Every row gives one point. A path goes straight from each point to the next, and from the last back to the first. The post is the endless flat space through its rows: a point in 2 columns, a line in 3, a plane in 4, and so on, so that a path can go around it. Count how often the path circles the post. Going back the other way cancels.

Post (2 x 3):
[[-0.30  0.61  0.00]
 [ 0.33 -0.37 -0.30]]
Path (16 x 3):
[[ 0.31  0.20 -0.61]
 [ 0.96  0.16 -0.28]
 [ 0.57  0.65  0.53]
 [-0.27 -0.16  0.63]
 [-0.43  0.00 -0.13]
 [-0.31  0.03 -0.47]
 [ 0.15  0.09 -0.99]
 [ 0.03 -0.52 -0.46]
 [-0.98 -0.01 -0.23]
 [-0.13 -0.06 -0.66]
 [ 0.27  0.41 -0.59]
 [ 0.84  0.11 -0.21]
 [ 0.21  0.10  0.11]
 [-0.02 -0.51  0.43]
 [-0.61 -0.41 -0.17]
 [-0.43  0.44 -0.26]]
Times around: 2

Post (8 x 9):
[[-0.07  0.56  0.18 -0.16 -0.24 -0.24  0.08  0.11  0.04]
 [ 0.01 -0.40 -0.54 -1.37 -0.14  0.25 -0.30  0.20  0.22]
 [-0.34  0.41  0.21  0.66  0.24 -0.90 -0.45  0.01  0.32]
 [ 0.40  0.50 -0.02  0.68 -0.59 -0.67 -0.38 -0.22  0.59]
 [ 0.97 -0.03  0.34  0.46 -0.63 -0.49 -0.41 -0.33 -0.16]
 [-0.08  0.41 -0.33  0.34  0.04 -0.09 -0.05 -0.26  0.18]
 [ 0.34 -0.26 -0.03 -0.82 -0.03  0.57 -0.11  0.40  0.40]
 [-0.40 -0.16 -0.17 -0.31 -0.30  0.28 -0.33  0.41  0.23]]
Path (24 x 9):
[[ 0.40  0.26 -0.02  0.02 -0.57  0.21 -0.22  0.12 -0.23]
 [-0.09  0.06 -0.50 -0.86  0.15 -0.19 -0.89 -0.26  0.16]
 [-0.29  0.02 -0.16  0.46 -0.14  0.30 -0.36  0.23 -0.38]
 [ 0.27  0.23 -0.22  0.19 -0.34 -0.30 -0.02 -0.17 -0.21]
 [ 0.13  0.35 -0.52  0.29  0.19  0.14 -0.72  0.02  0.41]
 [ 0.99 -0.59  0.08 -1.18  0.29  0.47 -0.44  0.14  0.61]
 [ 0.76  0.29  0.43 -0.08 -0.42 -0.52  0.02 -1.11 -0.44]
 [ 0.10  0.44 -0.04 -0.04 -0.09 -0.12 -0.10 -0.74  0.23]
 [ 0.77  0.32  0.73  0.45 -0.44  0.05  0.49 -0.53 -0.54]
 [ 0.65 -0.05 -0.14 -1.24 -0.61 -0.98 -0.21  0.59  0.88]
 [-0.31  0.54 -0.32  0.04  0.11 -0.54  0.05  0.08  0.22]
 [-0.12  0.12  0.57  0.10  0.42 -0.51 -0.09  0.24  0.14]
 [ 0.05 -0.52 -0.48 -0.76 -0.22 -0.71 -0.30  0.56  0.53]
 [ 0.25  0.37 -0.08 -0.24 -0.35 -0.28 -0.29  0.86  0.67]
 [-0.12  1.15  0.21  0.71  0.36 -0.05 -0.08  0.00  0.32]
 [ 0.44  0.47  0.71 -0.04 -0.49  0.31  0.19 -0.74 -0.89]
 [ 0.01 -0.07  0.74  0.73  0.35 -0.01  0.22  0.03  0.35]
 [ 0.46 -0.17 -0.12 -0.05  0.39 -0.27  0.06  0.11  0.49]
 [-0.61  0.18 -0.51 -0.48 -0.38 -0.94 -0.58  0.49  0.18]
 [ 0.76  0.88 -0.55  0.22 -0.03 -0.13 -0.30 -0.77 -0.06]
 [ 0.17  0.54  0.21  0.01 -0.20 -0.38 -0.52  0.07  0.56]
 [-0.12 -0.03  0.95  0.09  0.11  0.22  0.08  0.11  0.30]
 [ 0.54  0.17 -0.09 -0.31 -0.46 -0.41  0.04 -0.03  1.15]
 [-0.45  0.27 -0.64 -0.25 -0.28 -0.15  0.18  0.29  0.24]]
Times around: 3

Post (17 x 18):
[[ 0.03 -0.07 -0.36 -0.13  0.22 -0.37  0.06  0.53  0.32 -0.79  0.30  0.22
   0.43 -0.63  0.08 -0.54 -0.34 -0.45]
 [ 0.42  0.06 -0.21  0.30  0.04  0.32 -0.22  0.90 -0.59 -0.73 -0.31  0.23
  -0.16 -0.34  0.61  0.02  0.22 -0.11]
 [-0.18 -0.56 -0.27  0.07  0.48 -0.37 -0.56  0.28 -0.06 -0.68  0.34  0.71
  -0.40  0.47  0.08 -0.31 -0.47  0.10]
 [ 0.30 -0.38  0.32 -0.23  0.09  0.43 -0.61  0.52  0.11  0.17  0.47  0.50
  -0.11  0.29  0.14 -0.65  0.11  0.24]
 [-0.24 -0.25 -0.20  0.06 -0.15  0.67  0.16  0.12 -0.17 -0.43 -0.74  1.04
  -0.41 -0.41  0.80 -0.63  0.02 -0.24]
 [-0.36  0.36  0.02  0.02 -0.11 -0.30  0.22  0.34  0.19  0.04  0.56  0.57
   0.45  0.59  0.93  0.63  0.52 -0.85]
 [-0.41  0.28  0.46 -0.29 -0.44  0.16  0.24  0.32  0.33 -0.29  0.49  0.59
  -0.37 -0.88  0.32  0.02  0.60  0.20]
 [ 0.50 -0.01 -0.04  0.00 -0.50 -0.26 -0.42  0.85  0.09  0.03  0.36 -0.26
  -0.02  0.15  0.15 -0.54 -0.53  0.57]
 [ 0.41 -0.21 -0.14  0.04 -0.41 -0.15 -0.42 -0.17  0.09 -0.73  0.62 -0.38
  -0.23  0.01  0.79 -0.92  0.48  0.08]
 [ 0.37 -0.24 -0.60 -0.50 -0.32 -0.62  0.32  0.22  0.10 -0.26 -0.22 -0.46
   0.79  0.39  0.30 -0.07  0.04  0.51]
 [-0.40  0.76  0.49  0.05 -0.37  0.26 -0.13  0.22  0.63 -0.18  0.31 -0.49
   0.17  0.06 -0.26  0.07  0.38  0.18]
 [ 0.59 -0.42  0.09  0.00 -0.41 -0.19 -0.66  0.26 -1.10 -0.20  0.01 -0.95
  -0.51  0.17 -0.38 -0.42  0.21 -0.34]
 [ 0.20  0.26  0.19  0.40  0.17 -0.35  0.31  0.11 -0.14 -0.33  0.38  0.19
   0.59 -0.78 -0.47  0.70 -0.17 -0.29]
 [ 0.12  0.90  0.19 -0.57 -0.19 -0.06 -0.31  0.13  0.55  0.52  0.30 -0.20
   0.11  0.27  0.43  0.65  0.13 -0.12]
 [-0.51  0.18 -0.76 -0.05 -0.18  0.67  0.42  0.44 -0.29  0.44  0.11  0.37
  -0.10  0.72  0.70  0.29  0.10  0.00]
 [ 0.10 -0.57  0.28 -0.49 -0.31  0.20  0.42  0.24  0.46 -0.27 -0.13  0.24
   0.29 -0.87  0.10  0.70 -0.33 -0.12]
 [-0.48 -0.18  0.77 -0.33  0.63  0.13  1.26  0.15  0.29 -0.08  0.61  0.32
   0.02  0.18 -0.02  0.55 -0.46  0.69]]
Path (21 x 18):
[[ 0.25 -0.63  0.12  0.33 -0.46 -0.35  0.91  0.31 -0.21 -1.02  0.23 -0.21
   0.27 -0.12  0.23 -0.12  0.24 -0.38]
 [ 0.38 -0.04 -0.11 -0.68 -0.03  0.31  0.44  0.83  0.52 -0.01 -0.18 -0.14
   0.15 -0.22  1.03 -0.52 -0.17 -0.84]
 [-0.70 -0.52  0.16 -0.33 -0.24  0.81 -0.02 -0.26  0.74  0.20  0.29  0.13
  -0.43 -0.53 -0.04  0.21 -0.12 -0.38]
 [-0.40 -0.52 -0.78  0.25 -0.13  0.25 -0.25  0.56 -0.13 -0.09  0.43 -0.30
   0.71  0.17  0.17  0.25  0.20  0.47]
 [-0.04 -0.48  0.39  0.89 -0.14  0.21  0.19  0.06  0.11 -0.70  0.68 -0.10
  -0.34 -0.28  1.20 -0.63  0.56  0.02]
 [ 0.19 -0.60 -0.17 -0.67 -0.83  0.00  0.07  0.19  1.15  0.01 -0.41  0.03
   0.63 -0.40  0.10  0.18 -0.38  0.18]
 [-0.29 -0.69 -0.12  0.16  0.50 -0.30  0.29  1.04  0.28 -0.54  0.14 -0.32
   0.20 -0.22 -0.86 -0.36 -0.43  0.10]
 [-0.34 -0.41 -0.10  0.08  0.37  0.17  0.22 -0.15  0.12  0.04 -0.05  0.04
   0.83  0.23  0.31  0.15 -0.22 -0.03]
 [-0.66  0.94 -0.15 -0.06 -0.07  0.19  1.12  0.02  0.51 -0.46  0.83 -0.35
   0.64 -0.56  0.64  0.30  0.09  0.61]
 [ 0.73 -0.23 -0.38 -0.77 -0.70  0.07  0.33  0.28 -0.24  0.02  0.80 -0.21
   0.16 -0.45  0.51  0.03 -0.30 -0.11]
 [ 0.19  0.37  0.19 -0.29 -0.03 -0.67 -0.38  0.69 -0.09 -0.44  0.07  0.14
  -0.04  0.23 -0.02 -0.37  0.48  0.16]
 [ 0.04 -0.71 -0.05 -0.66  0.17 -0.25 -0.40  0.60  0.80 -0.47 -0.76  0.85
   0.06 -0.28  0.13 -0.13 -0.19 -0.41]
 [-0.11 -0.26 -0.62  0.39 -0.40 -0.26  0.29  0.27  0.24 -0.12  0.22  0.24
   0.21 -0.05  0.44  0.11 -0.15  0.22]
 [ 0.25 -0.36 -0.71 -0.75 -0.19 -0.89 -0.65 -0.31  0.92 -0.89 -0.19  0.27
  -0.74  0.28  0.31  0.70 -0.64 -0.09]
 [-0.92 -0.22 -0.79 -0.47 -0.19  0.24 -0.05  0.73 -0.27 -0.40 -0.11  0.72
  -0.59  0.83  0.31 -0.46  0.32  0.44]
 [-0.25 -0.44  0.45 -0.03 -1.11 -0.45 -0.41 -0.14 -0.33 -0.33  0.30  0.38
  -0.22 -0.66 -0.15 -0.66 -0.04 -0.43]
 [-0.03 -0.23  0.47  0.98 -0.31  0.26  0.69  0.57 -0.22 -0.31  0.44  0.78
   1.02  0.03  0.63 -0.43  0.12 -0.19]
 [ 0.49 -0.49 -0.23  0.35  0.17  0.28 -0.26  0.57 -0.72 -0.76 -0.15  0.16
  -0.37  0.16  0.29 -0.37 -0.67 -0.39]
 [ 0.98  0.36 -0.68 -0.19 -0.50  0.42 -0.40  0.93 -0.03  0.01 -0.53 -0.56
   0.32  0.40 -0.01 -0.30  0.08 -0.27]
 [ 0.11  0.56 -0.27 -0.60 -0.34 -0.17  0.24  0.03  0.18  0.05 -0.20  0.17
  -0.30 -0.10  0.52 -0.53 -0.65  0.17]
 [-0.04  0.01  0.10 -0.03 -0.99 -0.15  0.18  0.30 -0.91 -0.06  0.76  0.51
   0.16 -0.37 -0.17 -0.28  0.61 -0.44]]
Times around: 1
